Each row of a before or after table is a point. One or more steps were done to the points. Then noise was added and the rows were shuffled. The steps act on columns, c1 being the first. Write out the steps. A step turns or swaps two columns, mirrors them in a line or flattens them onto one, adds a multiple of one to another, or multiplies or shifts one. Angles are multiples of 10 degrees, from the lower column toward the higher: turns from -170 to 170, lines from 10 to 170 but not 90. Use the fewest steps. Two steps may share a column if one is a turn and the other turns, adds or multiplies; they go together, in the order done. Otherwise the lowest column goes first.

Before (9 x 3):
[[-0.43 -0.11 -0.55]
 [-0.01  0.06 -0.16]
 [ 0.02  0.16 -0.24]
 [-0.11  0.24  0.13]
 [-0.04 -0.22  0.27]
 [ 0.03  0.14 -0.20]
 [-0.08  0.07  0.06]
 [-0.04 -0.32 -0.37]
 [ 0.27  0.80 -0.05]]
After (9 x 3):
[[ 0.30 -0.64  0.51]
 [-0.06  0.36  0.09]
 [-0.02 -0.15 -0.09]
 [-0.43 -0.27 -0.47]
 [ 0.00 -0.24 -0.06]
 [-0.11 -0.11  0.24]
 [-0.04  0.03 -0.50]
 [ 0.05 -0.21 -0.04]
 [-0.09 -0.02  0.10]]
Steps: mirror c2 and c3 in the line at 70 degrees

Before (11 x 4):
[[-0.48 -0.35 -0.21  0.11]
 [-0.18 -0.14  0.13 -0.46]
 [-0.22 -0.15 -0.08 -0.19]
 [-0.28  0.29 -0.06  0.22]
 [-0.55 -0.01 -0.33 -0.13]
 [ 0.17  0.17 -0.09 -0.12]
 [-0.21  0.09  0.07  0.18]
 [-0.43  0.42  0.02  0.05]
 [ 0.06 -0.40  0.12 -0.29]
 [ 0.08 -0.24 -0.53 -0.47]
 [ 0.10 -0.37  0.22  0.12]]
After (11 x 4):
[[-0.18 -0.14  0.45  0.13]
 [-0.28  0.29 -0.22 -0.06]
 [-0.47 -0.36 -0.11 -0.21]
 [ 0.17  0.17  0.12 -0.10]
 [ 0.10 -0.37 -0.12  0.22]
 [ 0.07 -0.23  0.47 -0.53]
 [-0.21  0.08 -0.19  0.08]
 [-0.43  0.42 -0.05  0.02]
 [-0.21 -0.14  0.20 -0.07]
 [-0.55 -0.03  0.14 -0.33]
 [ 0.05 -0.39  0.29  0.13]]
Steps: turn c3 and c4 by 90 degrees

Before (9 x 6):
[[ 0.31 -0.26  0.05  0.28  0.21 -0.24]
 [ 0.26  0.15 -0.09 -0.49  0.05 -0.20]
 [-0.10  0.22  0.07 -0.06  0.36  0.09]
 [-0.30 -0.18 -0.01  0.47  0.15 -0.07]
 [-0.08 -0.05 -0.15 -0.15  0.02  0.39]
 [ 0.04  0.03 -0.64  0.16 -0.52 -0.46]
 [-0.29  0.11 -0.09  0.16 -0.57  0.20]
 [ 0.07 -0.35 -0.28  0.27  0.38  0.18]
 [ 0.27  0.20 -0.32  0.19 -0.06 -0.27]]
After (9 x 6):
[[-0.27 -0.03  0.15  0.46  0.05  0.17]
 [-0.15 -0.43 -0.53  0.04 -0.66  0.13]
 [-0.25 -0.36 -0.08 -0.12 -0.28 -0.10]
 [ 0.12  0.02  0.38  0.06  0.02 -0.24]
 [ 0.19  0.38 -0.01 -0.05 -0.16 -0.03]
 [ 0.31 -0.27  0.06 -0.46 -0.08 -0.04]
 [-0.30  0.25  0.37  0.05 -0.28  0.22]
 [-0.02  0.14 -0.57  0.34 -0.08 -0.18]
 [-0.43 -0.15  0.20 -0.14  0.03  0.35]]
Steps: mirror c1 and c4 in the line at 120 degrees; turn c2 and c6 by -110 degrees; swap c3 and c5

Before (13 x 9):
[[-0.11  0.32  0.29 -0.08  0.20  0.22 -0.18  0.26 -0.15]
 [ 0.16  0.18  0.13 -0.15  0.07  0.06  0.53  0.00 -0.15]
 [-0.03  0.09 -0.10  0.18 -0.31 -0.17 -0.21  0.00 -0.31]
 [-0.25  0.24 -0.14 -0.20 -0.18 -0.21 -0.17 -0.02 -0.28]
 [ 0.09  0.27 -0.09 -0.16 -0.26  0.39 -0.22  0.08 -0.18]
 [-0.02  0.30 -0.13  0.22 -0.13 -0.24 -0.19  0.21  0.04]
 [-0.52  0.21  0.54  0.25 -0.33  0.21  0.38  0.14 -0.29]
 [ 0.15 -0.39  0.16 -0.14 -0.05 -0.02 -0.17 -0.05  0.09]
 [ 0.20  0.14  0.20 -0.11  0.00  0.23 -0.19  0.13  0.04]
 [-0.01 -0.18 -0.16 -0.15 -0.12  0.08  0.33 -0.14 -0.10]
 [-0.16  0.14  0.18  0.03  0.12  0.22  0.02  0.00 -0.12]
 [-0.08  0.30  0.10 -0.08  0.50 -0.19 -0.15  0.19 -0.30]
 [-0.29  0.07 -0.05 -0.01 -0.12  0.08 -0.11  0.62 -0.31]]
After (13 x 9):
[[-0.23  0.24 -0.13  0.27 -0.54 -0.18 -0.17  0.00 -0.26]
 [-0.09  0.29  0.30  0.10  0.60  0.22 -0.19  0.25 -0.15]
 [ 0.03  0.15  0.19  0.16  0.36  0.23  0.03  0.01 -0.13]
 [ 0.00  0.07 -0.04  0.28 -0.34  0.10 -0.14  0.60 -0.32]
 [ 0.20  0.09 -0.08  0.03 -0.93 -0.15 -0.19  0.02 -0.33]
 [-0.15 -0.19 -0.19  0.02 -0.37  0.06  0.34 -0.09 -0.10]
 [-0.16  0.28 -0.08 -0.12 -0.78  0.40 -0.22  0.07 -0.20]
 [-0.06  0.31  0.13  0.06  1.48 -0.22 -0.16  0.19 -0.29]
 [-0.16  0.16  0.14 -0.16  0.24  0.08  0.55  0.00 -0.13]
 [-0.13 -0.39  0.15 -0.15 -0.14 -0.04 -0.14 -0.03  0.10]
 [ 0.22  0.29 -0.10  0.00 -0.38 -0.22 -0.21  0.22  0.06]
 [ 0.23  0.20  0.56  0.53 -1.01  0.19  0.42  0.16 -0.29]
 [-0.10  0.14  0.18 -0.21 -0.02  0.24 -0.19  0.09  0.06]]
Steps: turn c1 and c4 by -90 degrees; multiply c5 by 3

Before (12 x 11):
[[ 0.21 -0.72 -0.18  0.41  0.01  0.11 -0.49  0.37  0.19 -0.04 -0.05]
 [-0.20  0.10  0.06 -0.52 -0.11  0.24 -0.07  0.14 -0.23  0.17  0.36]
 [-0.08  0.23  0.11  0.19  0.29  0.54  0.22  0.37  0.09  0.44  0.21]
 [ 0.06  0.17  0.26 -0.46 -0.22 -0.03  0.01  0.54  0.04  0.30  0.01]
 [-0.09 -0.65  0.25  0.45 -0.33  0.30 -0.26  0.19  0.27 -0.06 -0.07]
 [-0.05  0.12 -0.04 -0.64 -0.07  0.26  0.30  0.24  0.21 -0.06  0.08]
 [ 0.07  0.36 -0.03  0.13 -0.05  0.49 -0.05  0.21 -0.14  0.12 -0.18]
 [ 0.17 -0.75  0.11  0.35 -0.10 -0.09  0.05  0.08 -0.13 -0.17 -0.05]
 [-0.31  0.17 -0.12 -0.38 -0.08  0.06  0.14  0.08  0.07  0.45 -0.09]
 [ 0.25  0.13  0.05 -0.56 -0.24  0.21  0.15 -0.07  0.15  0.42  0.21]
 [ 0.08 -0.55  0.35  0.18  0.24  0.20 -0.34  0.05  0.13 -0.03 -0.23]
 [-0.06  0.50  0.08  0.00  0.01 -0.01 -0.08  0.18  0.24  0.09  0.23]]
After (12 x 11):
[[-0.01  1.11  0.13  0.04 -0.01 -0.04 -0.08 -0.17  0.33  0.10 -0.13]
 [-0.36  0.80  0.05 -0.22  0.34 -0.07 -0.46 -0.07  0.04 -0.04  0.11]
 [ 0.10 -0.13 -0.24  0.14 -0.39 -0.17  0.14 -0.34  0.18  0.47  0.11]
 [ 0.17  0.79  0.19 -0.35  0.37 -0.06 -0.29 -0.55  0.03  0.05  0.01]
 [ 0.22 -0.16  0.01  0.01 -0.35  0.06  0.18 -0.08 -0.13 -0.08  0.02]
 [-0.06  0.73  0.01 -0.29  0.56 -0.30  0.01 -0.19  0.22 -0.29  0.02]
 [ 0.03  0.95 -0.08 -0.01 -0.14 -0.52 -0.11 -0.12 -0.22  0.07  0.12]
 [ 0.24  0.74 -0.08 -0.44  0.45 -0.20 -0.42  0.10  0.23 -0.07 -0.15]
 [ 0.23  0.00  0.27  0.26 -0.06 -0.21  0.10  0.00  0.05  0.34  0.28]
 [-0.03  0.81  0.13  0.32 -0.06 -0.62 -0.47 -0.29  0.17 -0.17 -0.18]
 [-0.12  0.69  0.15 -0.26  0.45 -0.26 -0.16 -0.09 -0.08  0.10 -0.43]
 [ 0.05 -0.03  0.26 -0.14 -0.55 -0.32  0.10 -0.13  0.24  0.24  0.18]]
Steps: turn c1 and c3 by -30 degrees; shift c2 by 0.60; turn c4 and c5 by -70 degrees; turn c6 and c8 by 170 degrees; mirror c7 and c10 in the line at 130 degrees; mirror c9 and c11 in the line at 10 degrees

Before (10 x 12):
[[ 0.09  0.16  0.03 -0.15  0.22 -0.02 -0.01 -0.08  0.34  0.27  0.18  0.64]
 [-0.26  0.11  0.30 -0.12 -0.17  0.34  0.18  0.36  0.37 -0.54 -0.08 -0.13]
 [-0.31  0.03  0.07  0.00  0.47  0.22 -0.33  0.03  0.26 -0.04  0.07  0.03]
 [ 0.23  0.26  0.37 -0.11 -0.09 -0.25 -0.27 -0.39  0.02 -0.24  0.35 -0.39]
 [-0.25 -0.23 -0.07 -0.30 -0.15  0.34 -0.30 -0.02  0.15  0.02  0.17  0.28]
 [ 0.00  0.21  0.32 -0.11 -0.36  0.17  0.06 -0.31  0.13  0.22  0.03  0.22]
 [ 0.05  0.05 -0.07  0.06  0.04  0.09 -0.33  0.06 -0.48  0.03 -0.11  0.00]
 [ 0.08  0.04  0.15  0.15 -0.14  0.19 -0.11  0.14  0.23  0.18  0.17 -0.25]
 [-0.31 -0.10 -0.37 -0.09 -0.39 -0.54 -0.26 -0.19  0.27 -0.13  0.01  0.09]
 [ 0.07  0.07 -0.32 -0.36  0.44 -0.05 -0.26 -0.07 -0.22  0.23 -0.36  0.13]]
After (10 x 12):
[[-0.26  0.23  0.07 -0.10 -0.50  0.04  0.16 -0.34 -0.28  0.01  0.08  0.02]
 [ 0.49 -0.54 -0.38 -0.17 -0.09 -0.12  0.28 -0.12 -0.27  0.12 -0.02  0.10]
 [-0.24 -0.02  0.02  0.77  0.00  0.15  0.17 -0.17 -0.15  0.00  0.19  0.66]
 [ 0.28  0.17  0.35  0.60  0.16  0.20  0.26  0.19 -0.38  0.02  0.03  0.21]
 [ 0.28  0.36  0.28 -1.03 -0.13  0.14 -0.43  0.03 -0.12  0.39 -0.12 -0.12]
 [-0.02 -0.26  0.40 -0.39  0.24  0.26  0.65 -0.35 -0.45  0.21  0.35 -0.41]
 [-0.42 -0.03 -0.29  0.98 -0.13  0.05 -0.03  0.11 -0.71  0.20 -0.38  0.13]
 [-0.09  0.08 -0.08  0.00  0.03  0.07  0.08 -0.21 -0.99 -0.08 -0.12 -0.02]
 [ 0.09  0.17  0.16  0.23  0.13  0.02  0.04 -0.33 -0.29 -0.24  0.18 -0.23]
 [ 0.25  0.35 -0.08  0.44 -0.12 -0.26  0.28 -0.41 -0.37  0.27  0.18  0.35]]
Steps: turn c1 and c5 by 120 degrees; swap c2 and c6; turn c4 and c10 by -120 degrees; multiply c4 by 2.5; add -1 times c11 to c7; turn c7 and c8 by 120 degrees; shift c9 by -0.50

Before (9 x 18):
[[ 0.00 -0.12 -0.14  0.03 -0.18  0.12 -0.16  0.11 -0.11 -0.24  0.18  0.20
   0.36 -0.30  0.42 -0.32 -0.03 -0.07]
 [-0.04 -0.36 -0.07  0.11 -0.06 -0.36 -0.20  0.26 -0.03 -0.17  0.09  0.23
   0.16  0.18  0.37 -0.04 -0.08 -0.17]
 [ 0.16  0.04 -0.17  0.05 -0.14 -0.04 -0.10 -0.20  0.38  0.44  0.23 -0.15
  -0.06 -0.17 -0.32 -0.25 -0.06  0.09]
 [ 0.13  0.02  0.03  0.01  0.02 -0.01  0.11  0.14 -0.04 -0.30 -0.33 -0.26
   0.38  0.15  0.30 -0.05  0.69 -0.21]
 [-0.08  0.05  0.10  0.12 -0.27 -0.03 -0.02  0.23  0.09  0.11 -0.07 -0.23
  -0.05  0.09  0.45 -0.18  0.30  0.05]
 [-0.17 -0.01 -0.06 -0.06  0.01 -0.44  0.40 -0.15  0.78 -0.06  0.18 -0.33
  -0.55 -0.26  0.31 -0.35  1.37  0.04]
 [-0.17  0.09 -0.02  0.08 -0.24  0.03  0.03  0.20 -0.13  0.48  0.24 -0.02
   0.43  0.14  0.41 -0.07  0.14 -0.35]
 [-0.24 -0.09 -0.06 -0.45  0.02 -0.09 -0.16  0.27 -0.11 -0.22 -0.08  0.14
   0.21 -0.32  0.32 -0.16  0.07  0.03]
 [ 0.13 -0.92 -0.10  0.13 -0.17 -0.39  0.23  0.19  0.34 -0.16 -0.35 -0.08
   0.12  0.00  0.44 -0.02  0.37 -0.05]]
After (9 x 18):
[[ 0.12 -0.10  0.12 -0.12 -0.09  0.48  0.90  0.10  0.32 -0.21  0.37 -0.08
  -0.10  0.00 -0.33  0.01  0.38 -0.09]
 [-0.24 -0.15  0.15  0.53 -0.08  0.31  0.02  0.60 -0.10 -0.16  0.04  0.17
  -0.09 -0.30 -0.08  0.01  0.07  0.05]
 [ 0.15 -0.09 -0.04  0.08  0.21 -0.31 -0.06 -0.22  0.42  0.44 -0.10 -0.16
  -0.18 -0.19 -0.06  0.25 -0.02  0.09]
 [-0.15  0.38 -0.56  0.16  0.12  0.27  0.16 -0.16  0.79 -0.06 -0.12 -0.35
  -0.06 -0.30 -0.48  0.32  1.37  0.01]
 [-0.09  0.01 -0.04 -0.08  0.16  0.44 -0.03  0.18  0.10  0.05  0.25 -0.24
   0.15  0.13  0.00  0.23  0.27  0.05]
 [ 0.12  0.13  0.45 -0.01 -0.23  0.25  0.02  0.11 -0.03 -0.31  0.26 -0.27
   0.04  0.18 -0.03  0.06  0.70 -0.15]
 [-0.01 -0.32  0.18 -0.11  0.11  0.32  0.26  0.20  0.03 -0.19 -0.02  0.27
  -0.09  0.17 -0.36  0.11 -0.08 -0.14]
 [-0.01 -0.22  0.36  0.06  0.25  0.43  0.06  0.06 -0.15 -0.23  0.02  0.19
  -0.14 -0.35  0.13  0.33 -0.02 -0.10]
 [-0.12  0.04  0.44 -0.03  0.41  0.45 -0.07  0.13 -0.17  0.47 -0.04  0.01
  -0.01  0.13  0.04  0.10  0.18 -0.34]]
Steps: turn c2 and c7 by -70 degrees; swap c3 and c13; add -0.7 times c4 to c8; turn c4 and c16 by 160 degrees; turn c5 and c11 by -140 degrees; swap c6 and c15

Before (11 x 20):
[[-0.11 -0.20  0.27  0.26 -0.02  0.19 -0.11 -0.14 -0.50  0.07  0.07 -0.57
   0.20  0.07 -0.10  0.09  0.23 -0.14  0.24  0.21]
 [ 0.24 -0.06  0.17  0.25 -0.46  0.32  0.20  0.01 -0.36  0.06 -0.27 -0.06
   0.17  0.23 -0.45  0.09  0.08  0.40  0.14  0.44]
 [-0.09 -0.27  0.12 -0.09 -0.02  0.21 -0.11 -0.23 -0.51  0.08  0.35 -0.44
   0.34 -0.06  0.42  0.76 -0.02 -0.03  0.54  0.31]
 [-0.34 -0.10 -0.28  0.13  0.12 -0.31 -0.03  0.23  0.12  0.04  0.02  0.29
   0.41 -0.39 -0.19  0.52 -0.36 -0.30  0.07 -0.14]
 [ 0.44 -0.20  0.37  0.12 -0.39  0.33  0.44 -0.05  0.03 -0.25 -0.28 -0.28
  -0.14  0.13 -0.21 -0.20 -0.04  0.37 -0.27 -0.22]
 [-0.13  0.14  0.40 -0.05 -0.27  0.25  0.03  0.34 -0.07  0.17 -0.06  0.15
   0.05 -0.08  0.23  0.07 -0.37 -0.17 -0.45 -0.33]
 [ 0.36 -0.03  0.41  0.52 -0.22  0.45  0.07 -0.23 -0.23 -0.37 -0.40 -0.24
  -0.22  0.27 -0.06  0.02 -0.12  0.29 -0.20  0.35]
 [-0.13  0.23  0.11  0.14  0.12 -0.20 -0.05  0.03 -0.15  0.34  0.04  0.13
   0.26 -0.31  0.13  0.24 -0.36 -0.05  0.47 -0.31]
 [-0.17  0.01 -0.16  0.28 -0.33  0.05 -0.26  0.15  0.25  0.45  0.38 -0.17
  -0.02 -0.25  0.36  0.25 -0.48 -0.10 -0.30 -0.32]
 [ 0.27 -0.16  0.42  0.15 -0.57  0.35  0.07 -0.13 -0.31 -0.14 -0.63 -0.56
  -0.52  0.09 -0.22  0.18  0.20  0.33 -0.07  0.32]
 [-0.24  0.17 -0.26  0.26 -0.30  0.23  0.16  0.01 -0.02  0.07 -0.02 -0.03
   0.07  0.00  0.16  0.35 -0.13 -0.31  0.14 -0.26]]
After (11 x 20):
[[-0.30  0.15 -0.21 -0.28 -0.31 -0.26  0.14  0.04 -0.01  0.09 -0.03 -0.02
   0.03 -0.02  0.14  0.35 -0.18 -0.30 -0.03 -0.22]
 [-0.13 -0.24  0.29 -0.24  0.00 -0.09 -0.09  0.39 -0.48  0.09  0.02 -0.43
  -0.09  0.07 -0.10  0.03  0.20 -0.10 -0.22  0.25]
 [-0.18 -0.04 -0.17 -0.28 -0.30 -0.29 -0.28  0.25  0.24  0.46  0.39  0.06
   0.12 -0.26  0.35  0.23 -0.44 -0.10  0.33 -0.27]
 [-0.11  0.15  0.37  0.07 -0.31 -0.43  0.03  0.06 -0.05  0.14 -0.06  0.42
   0.17 -0.11  0.23  0.09 -0.29 -0.10  0.29 -0.38]
 [-0.38 -0.04 -0.25 -0.14  0.11  0.14 -0.05 -0.14  0.11  0.02  0.02  0.28
   0.15 -0.40 -0.21  0.52 -0.43 -0.24  0.44 -0.17]
 [ 0.33  0.02  0.40 -0.50 -0.25 -0.48  0.09  0.07 -0.21 -0.39 -0.43 -0.33
   0.03  0.26 -0.04  0.02  0.02  0.29 -0.05  0.38]
 [-0.08 -0.23  0.11  0.11 -0.04 -0.19 -0.15  0.27 -0.56  0.08  0.36 -0.42
   0.02 -0.07  0.42  0.78 -0.15 -0.05 -0.12  0.33]
 [ 0.45 -0.19  0.37 -0.10 -0.35 -0.32  0.45  0.20  0.10 -0.24 -0.29 -0.16
   0.01  0.14 -0.22 -0.17  0.00  0.39 -0.06 -0.23]
 [ 0.24 -0.04  0.16 -0.21 -0.45 -0.20  0.14  0.05 -0.33  0.06 -0.31 -0.03
  -0.04  0.27 -0.46  0.07  0.02  0.37 -0.25  0.44]
 [-0.10  0.24  0.12 -0.15  0.07  0.33 -0.06 -0.14 -0.15  0.37  0.06  0.06
   0.18 -0.30  0.17  0.21 -0.37 -0.04 -0.15 -0.33]
 [ 0.28 -0.15  0.42 -0.13 -0.61 -0.37  0.05  0.38 -0.33 -0.14 -0.64 -0.42
  -0.14  0.06 -0.21  0.16  0.38  0.32  0.01  0.31]]
Steps: multiply c4 by -1; add -0.7 times c16 to c19; turn c6 and c19 by -150 degrees; turn c8 and c12 by 60 degrees; flatten c13 and c17 onto the line at 110 degrees

Before (9 x 24):
[[ 0.07 -0.41  0.17  0.16  0.09  0.15  0.49 -0.18 -0.33 -0.15  0.26  0.23
  -0.18 -0.04 -0.16 -0.01 -0.32 -0.02  0.07 -0.25 -0.32  0.56  0.25  0.19]
 [-0.47  0.04  0.03 -0.03  0.13  0.06  0.11 -0.32  0.41  0.38 -0.34 -0.36
   0.16 -0.26 -0.23  0.32  0.37  0.03  0.23  0.02  0.24  0.08  0.07 -0.02]
 [-0.05 -0.11 -0.03  0.11 -0.14 -0.42  0.05 -0.39 -0.08  0.10 -0.15  0.60
  -0.47  0.15 -0.12 -0.05  0.19  0.08 -0.17 -0.15 -0.23  0.22  0.00  0.52]
 [-0.17 -0.16 -0.35  0.09 -0.13 -0.16 -0.27 -0.22  0.06  0.25  0.04 -0.16
  -0.23  0.39 -0.18  0.44 -0.03  0.46 -0.40 -0.05 -0.12  0.61 -0.18 -0.04]
 [-0.22 -0.22 -0.12 -0.05 -0.04  0.09  0.52 -0.04 -0.16  0.42  0.02 -0.15
   0.02 -0.23  0.35  0.45 -0.08 -0.13 -0.35  0.03 -0.26 -0.07  0.16  0.10]
 [-0.15  0.01  0.10  0.14 -0.04 -0.58 -0.23 -0.42  0.02  0.49  0.08  0.03
  -0.12  0.45 -0.54  0.15  0.33  0.27 -0.12  0.35 -0.24 -0.01 -0.20  0.06]
 [-0.67 -0.14 -0.03  0.16 -0.35  0.59  0.02 -0.13 -0.15 -0.03 -0.05 -0.23
   0.24 -0.19 -0.05 -0.48 -0.26  0.11  0.21 -0.16  0.07  0.44  0.30 -0.31]
 [-0.11 -0.53 -0.37 -0.06 -0.03  0.08 -0.13 -0.38 -0.05  0.12 -0.22  0.01
  -0.09  0.03 -0.15  0.08 -0.03  0.38 -0.05 -0.08 -0.23 -0.09 -0.16 -0.15]
 [-0.04  0.15 -0.41  0.19  0.16  0.27 -0.59 -0.67  0.11  0.39 -0.08 -0.10
  -0.26 -0.49 -0.42 -0.11 -0.06  0.10 -0.19 -0.25 -0.40 -0.29  0.21 -0.37]]
After (9 x 24):
[[-0.05 -0.10 -0.02 -0.11 -0.16 -0.41  0.04 -0.38 -0.08 -0.19  0.07  0.59
  -0.46  0.15 -0.11 -0.05  0.19  0.08 -0.03 -0.16  0.15  0.23 -0.18  0.53]
 [-0.47 -0.13 -0.03  0.28 -0.34  0.58  0.02 -0.15 -0.14 -0.04 -0.11 -0.24
   0.26 -0.18 -0.02 -0.67 -0.27  0.11 -0.05 -0.16 -0.26  0.42 -0.13 -0.34]
 [ 0.44 -0.15 -0.35 -0.37 -0.11 -0.17 -0.27 -0.21  0.05 -0.31  0.16 -0.15
  -0.23  0.41 -0.18 -0.17 -0.04  0.46 -0.12 -0.05  0.21  0.60  0.02 -0.04]
 [ 0.06 -0.54 -0.37 -0.10 -0.03  0.07 -0.13 -0.39 -0.04  0.02  0.00  0.02
  -0.10  0.03 -0.15 -0.12 -0.04  0.36 -0.10 -0.08  0.25 -0.09 -0.08 -0.13]
 [-0.11  0.14 -0.39 -0.15  0.16  0.26 -0.57 -0.66  0.11 -0.33  0.32 -0.12
  -0.27 -0.49 -0.42 -0.06 -0.08  0.11 -0.31 -0.25  0.10 -0.30 -0.45 -0.37]
 [ 0.44 -0.20 -0.12 -0.43 -0.04  0.09  0.54 -0.02 -0.16 -0.19  0.30 -0.14
   0.01 -0.23  0.35 -0.23 -0.06 -0.12 -0.30  0.04  0.04 -0.08 -0.31  0.11]
 [-0.01 -0.41  0.17  0.17  0.08  0.14  0.49 -0.20 -0.35 -0.09  0.57  0.24
  -0.19 -0.05 -0.16  0.08 -0.32 -0.02  0.13 -0.25  0.02  0.55 -0.40  0.21]
 [ 0.30  0.04  0.04  0.05  0.14  0.06  0.11 -0.31  0.41  0.06 -0.59 -0.36
   0.16 -0.23 -0.24 -0.48  0.37  0.04 -0.44  0.02 -0.22  0.08  0.14  0.00]
 [ 0.15  0.00  0.10 -0.17 -0.05 -0.59 -0.22 -0.42  0.01 -0.25  0.32  0.04
  -0.12  0.45 -0.53 -0.17  0.33  0.29 -0.43  0.36  0.32 -0.01 -0.06  0.08]]
Steps: swap c1 and c16; turn c10 and c19 by -110 degrees; turn c4 and c10 by -60 degrees; add -1 times c21 to c11; turn c21 and c23 by 130 degrees
